Each point is reached from the start by the listed moves, each made once or not at all, plus a little noise. Say if it took an odd or an even number of moves. Then give how often each move was made.

Moves:
(1): [13 48]
(2): [-47  -7]
Start: [ -8 -18]
Points:
[ -8 -20] => even (0, 0)
[ 5 29] => odd (1, 0)
[-42  22] => even (1, 1)

Moves:
(1): [ 56  27  29  26  12 -14]
(2): [ -1  38  19 -18 -10  18]
(3): [ 14 -10   4  22  19  10]
Start: [ 10  17  -4 -10   3 -11]
Points:
[  8  54  17 -26  -8   8] => odd (0, 1, 0)
[80 71 48 21 25  3] => odd (1, 1, 1)
[23  7 -1 12 23  0] => odd (0, 0, 1)

Moves:
(1): [  1  34   6 -18   1  39  20  40   7]
(2): [-48  -5   5 -15 -11  25 -13   7 -34]
(3): [-23 -11  57 -18  -4 -22  -1  15  12]
(4): [ -2 -45 -13  36   1  -9   2  32 -15]
(5): [ -6   0   4  18  38 -44   8   7  27]
(6): [ 12 -12  10  -9  14   2  57 -14 -26]
Start: [-13  10 -12  -7 -13   9  11 -10   7]
Points:
[-20  -1 -15  28  28  -5  43  68  27] => odd (1, 0, 0, 1, 1, 0)
[ -9 -46 -12  38  41 -43  78  15  -6] => odd (0, 0, 0, 1, 1, 1)
[-44 -45  36  29  22 -66  21  43  33] => odd (0, 0, 1, 1, 1, 0)
[-20  11  -8  10  25 -36  19  -3  34] => odd (0, 0, 0, 0, 1, 0)

Moves:
(1): [ 37 -13  -9 -21   8   4  16  13  10 -17  11  -1]
(2): [ 21  44 -11  -7  15   9  17 -17  -5  19  18 -12]
(3): [  7   6   8 -23  -4 -18   4  19  -5 -34 -36  23]
(4): [-19 -14  -5  47   7   3   8  -9  -8  25  -7 -16]
(5): [  1  -5 -11 -25   9   0 -16  13 -18 -26 -15  16]
(6): [ 17 -20  12  -1  28  32  11 -39   4 -22  27  -6]
(7): [ -2 -11  -3  11  15   4  16  16  -3 -40  27 -21]
(8): [-27  -9  -6  -8  12  -8  -9  25  25 -21  -9  23]
(9): [  1  27 -31 -47 -21   9  29 -25  -8  11 -25 -28]
Start: [ -5  -4   1  -4  -6 -36  20   7  -3  -5  -3  12]
Points:
[ -15  -47   -9  -27   63   -6   27   22    7 -108   27   24] => even (0, 0, 0, 0, 1, 1, 1, 1, 0)
[-53 -39 -12  46  27 -37  37  41  13 -42   6  -4] => odd (0, 0, 0, 1, 0, 0, 1, 1, 0)
[  3  50 -36 -21  12 -28  94  -9 -30 -22 -32 -43] => odd (0, 1, 1, 1, 0, 0, 1, 0, 1)
[ 10 -29 -42 -82  31 -11  67   8   2 -86 -57  27] => odd (1, 0, 1, 1, 1, 1, 0, 1, 1)

Moves:
(1): [ 21   7 -17  -5 -28 -30  -1  12  -8 -27  -4  13  30  -9]
(2): [ -4  32  17  27  29 -15   6   1 -11  26  27  20   3  -9]
(3): [  0 -15  22 -12  -8 -15 -11   6  -4  -9 -22 -21 -26 -15]
(4): [ 19 -14  10 -12   8  -2  21 -14   8   4   5 -18   2  -3]
(5): [ 12   9  33  -2  23  12 -11  47  15 -21  -6  14  25  -5]
(6): [ -4  20  -5 -37 -13  14 -12   7   5  14   5  -7   6 -12]
(7): [ 18  15 -25 -13 -27 -21   3   0  19   2 -12  33 -12  16]
(8): [  2   0 -10  14   9   3  42  14 -15  -8  -5   6  14 -27]
(9): [ 12 -27  -3  11 -16  57  -2   4 -27   7  -3  28  22 -12]
(10): [-10 -18 -12 -26  14  17  -8  30  21  -3  34  33 -22  -8]
(11): [-12   4  -3   3   0 -11  12 -32  18  -4 -11  18   6  16]
(12): [-19   3 -17   2  -1 -13   1  -4  -8   9  -6  15  -7  38]
Start: [ 5  6 -7 -4 -7 -9  1 -5  4 -8 17  5 14 -5]
Points:
[ -7  39   5 -41   2   6 -21  46  15  -6  10  28  37  17] => odd (0, 0, 0, 0, 1, 1, 0, 0, 0, 0, 0, 1)
[ 54  -8  -7  -5 -10  29  64  14  21 -28 -15  86  72 -21] => even (0, 0, 0, 1, 1, 0, 1, 1, 1, 0, 1, 0)
[ 42  31   2   5 -35 -33 -14  63 -19 -22 -10 108  50   0] => odd (1, 1, 1, 0, 1, 0, 1, 0, 1, 0, 0, 1)
[  0   6  45 -28  57 -25   0  60  23  -5  49  47 -12  -9] => even (0, 1, 1, 1, 1, 0, 0, 0, 0, 1, 0, 1)
[ 36   4   8 -34 -44  21  17  53 -13 -55 -29  56  92 -67] => odd (1, 0, 1, 0, 1, 1, 0, 1, 1, 0, 1, 0)
[ 16 -13   7  -5 -38  -9 -13  30 -11 -53 -36  72  63   9] => even (1, 0, 1, 0, 1, 0, 0, 0, 1, 0, 1, 1)
[ 41   8  -4  19 -15 -10  36 -32 -17  -1  31  67  77 -24] => odd (1, 1, 0, 1, 0, 0, 0, 0, 1, 0, 1, 0)
[ 52 -19  44 -24  14  16  -5  81  -4 -33  47  76  47 -65] => odd (1, 1, 1, 1, 1, 0, 0, 0, 1, 1, 0, 0)

Moves:
(1): [ -6 -20  -4  -7   2  -6  -1 -10   4  -6 -17  12   8  12]
(2): [ -4  -4 -11  -8   2  11 -27 -26  -6  28   9 -23  -2   4]
(3): [  1  13   9  -3   6   5  15  12  12  18 -16   2  -1 -16]
(4): [  3  13   0  21  -8   7  29  26  15  -7 -35 -20  -1  12]
(5): [  6   3 -15   9  16   1  15   0   9  10   5   3 -16  -5]
(6): [  7  -8  16  -4   1  15  -3 -15  17 -12  -7  -1 -10   7]
(7): [-11   7 -15 -30 -11  -5  21   3  32 -18 -12  15 -37  24]
(8): [ -8   6  -4 -11  29  29  11   7 -23  15  16   3  12  22]
(9): [ 13  12 -22 -21   2  14  28  -9  15  10  15  -4  10 -12]
(10): [  6   5  -7  22 -25  19  -3   0  17  13  -2   7  -6   0]
(11): [ 32  23  -6   9  12  11   5 -14 -14  -2 -11   8 -16  14]
(12): [ -7   8  -1   6   3  -7 -16  -5   7  -6  -1   2  14  -2]
(13): [-14   7   4  15 -26 -18  21 -13   2   7  18  -1   3  -6]
(14): [ 29  -3   0   3   6 -12 -23  -9   2  10  14  -3   0  34]
Start: [ -2 -16  -6   0   4 -16  -6 -10   7  12  12  -4   7  16]
Points:
[ 40  31 -40  15  23   3  48 -39  16  33  11  -6  37  90] => even (1, 0, 0, 1, 0, 0, 0, 1, 1, 0, 1, 1, 1, 1)
[ 26  35 -39  -1   8   7  30 -38  14  46  12 -25 -34 121] => odd (0, 1, 0, 1, 0, 0, 1, 1, 0, 0, 1, 0, 1, 1)
[ 42  32 -43  18  -4  22  10 -38  31  27  14   9  10  16] => even (0, 0, 0, 0, 0, 0, 0, 0, 1, 1, 1, 1, 0, 0)
[ 29  31 -88   3  -4  31  45 -45  85  34 -33  -4 -39  62] => odd (1, 1, 0, 1, 1, 0, 1, 0, 1, 1, 1, 1, 0, 0)

Moves:
(1): [-15  -2  -7  11  -5   4   9  -4   2  -3   5 -12  -8   5  31   9 -15   1
   1   9   1  14]
(2): [ -5  -4   7   2  -8 -10 -15  -6   6  -4  -7 -12  -3  17   3   4  -3  -9
   7   2  -3  -4]
(3): [-5 -7 14 10 -2 15  2 -7 -6  4  3 -1 -1 18  4 12  2 -5  8  9 11 -5]
(4): [ 19  15 -17   2 -24 -13 -12   4   9 -23 -13 -11 -20  10  -4   3   0  -4
  -1   8  11   5]
(5): [ -9   2  41  14  -4  12   2  -4   2 -14   7 -14   3 -11   0 -13  12  22
 -19   2  13  14]
(6): [ -2 -10   9  -8  13  10 -11   7 -15   6  -4  -8  -1  17   2  -5  -6  -6
   5 -22  16   1]
(7): [ 5  1  9 11  3 18 21 -5  2  0 15  2 -7 -5 10  0  5 -4 -2  6 -4  0]
(8): [ 11  10  -4 -24 -12  32  -9  -6   6   8  23   9   9  16   8  11 -23  -9
  -2   3   2  21]
(9): [-10   0   8  -4  17  -1  -2   3  12 -14  22  24  -5  -3 -14  -5  -3   7
  13   8   3   0]
(10): [  5   2   6  10   5  -8   1   2  -9  -4   4   2 -18   3  -3  14   7  15
  14   6  -5 -10]
(11): [ -5  27  -5  -3  16 -10   4   7  -6  -2  -5  -9  -3   6   0  -9   1   2
 -11   1  10  11]
(12): [  2   3  -7  11  17  19  -2   1   9  -2 -18 -17 -17  12 -22   2  13 -10
 -23  -4   6 -11]
(13): [  3   5 -15  22 -14  15 -11  -6 -10 -13 -13  -9  -5  -4  -8 -14 -22  12
  -9  11   1 -25]
(14): [ 18  12   6 -13  -8   4  10  -2  -5   1   5  10   7  -4 -12  14  -1   3
   3  -4   5 -23]
(15): [-12 -11   0   0   8  16 -21   4   2 -15 -11   7  -9 -13   0  -7   3 -12
  -3  -2   4  -6]
(16): [-23   2  -6  19  12  -5  13  -7  -7   8   1  17  11   8 -25  17   4   2
  -5 -19 -21 -22]
(17): [-16  -2  11   7 -25  12   1   3   9  -7  -1 -12   4   4  -9  -7  -1   9
  -1  11 -12  11]
(18): [ 19  -4   4  11   0  14  11 -10 -12   1  -9 -31  14  26   3   6  -1   0
   8 -12   0  12]
(19): [ -1   5  -3  -6  -6 -12   4  -9  -7  -1  -3  17   4  11  20   2  -4   7
   0   9   7  -7]
(20): [ -1  -7  -7 -12   5 -11  -6  17 -26   2   6 -13  -3 -14  -6  17  15  12
 -16  -4  -5   9]
Start: [  2   9  -6   6  18   8 -14   7 -10   4  -7  -5  13  -3 -20 -25  16  -6
   3  -8  -1 -13]
Points:
[ -8  15 -11  56  -6   2 -42 -13 -48 -22 -39 -11 -20  75 -32   6  -4   7
  22  -4  15 -80] => even (0, 1, 1, 1, 0, 1, 0, 0, 0, 1, 0, 0, 1, 0, 0, 1, 0, 0, 1, 0)
[  20   19    1   78  -11   59  -17   -5  -28  -53  -36 -121  -34   32
  -11  -10   19   13  -51   10   15    1] => odd (1, 1, 0, 1, 1, 0, 1, 0, 0, 0, 0, 1, 1, 0, 0, 0, 0, 1, 0, 1)
[-11  41 -37   6  27  64 -66  16 -25 -56 -10 -40 -56  54   2 -19 -25 -21
 -39  18  45  -4] => odd (1, 1, 0, 1, 0, 1, 1, 1, 1, 0, 1, 1, 1, 0, 1, 0, 0, 0, 1, 1)
[ 15  58   9 -19   2  46 -34  -8   3 -41  23  29 -17  48  -7   0  -4 -31
  12  34  44 -19] => even (0, 1, 1, 1, 0, 0, 1, 1, 1, 0, 1, 0, 0, 1, 1, 0, 0, 0, 1, 0)
[ -1  29   2  20 -19  76 -69  22 -44 -46  -9 -62 -43  52 -21  -4  -7  -6
  -7  20  22  -4] => even (0, 1, 1, 1, 0, 1, 1, 1, 0, 1, 1, 0, 1, 0, 1, 0, 1, 0, 0, 1)
[  4  30  28   6   6  90 -19  -1 -11 -53  33  -4 -36  20  -4  19  19   3
 -38  32  50   0] => even (1, 0, 1, 1, 1, 0, 1, 1, 1, 0, 0, 1, 0, 1, 1, 0, 0, 0, 1, 1)
[-24   6  75  37 -15  63 -38  -4 -18 -38   5 -28  11  33 -53 -39  -6  27
   8  10  33 -43] => even (0, 1, 1, 0, 1, 1, 0, 0, 1, 0, 0, 0, 1, 1, 0, 0, 1, 0, 0, 0)
[ 18  24  27  17  13  75 -61  -7  27 -60 -13 -52 -16  49 -48 -24  15 -20
 -16  -3  34  18] => even (0, 1, 0, 1, 1, 0, 0, 1, 1, 0, 0, 1, 0, 0, 1, 0, 0, 1, 0, 0)
[-32  24  18  28  51  12  -5   5 -61 -14 -21 -31  29   9 -31 -12  44  26
 -43 -31   7  -6] => odd (0, 0, 0, 0, 1, 0, 0, 0, 0, 0, 1, 0, 0, 0, 1, 1, 0, 1, 1, 1)
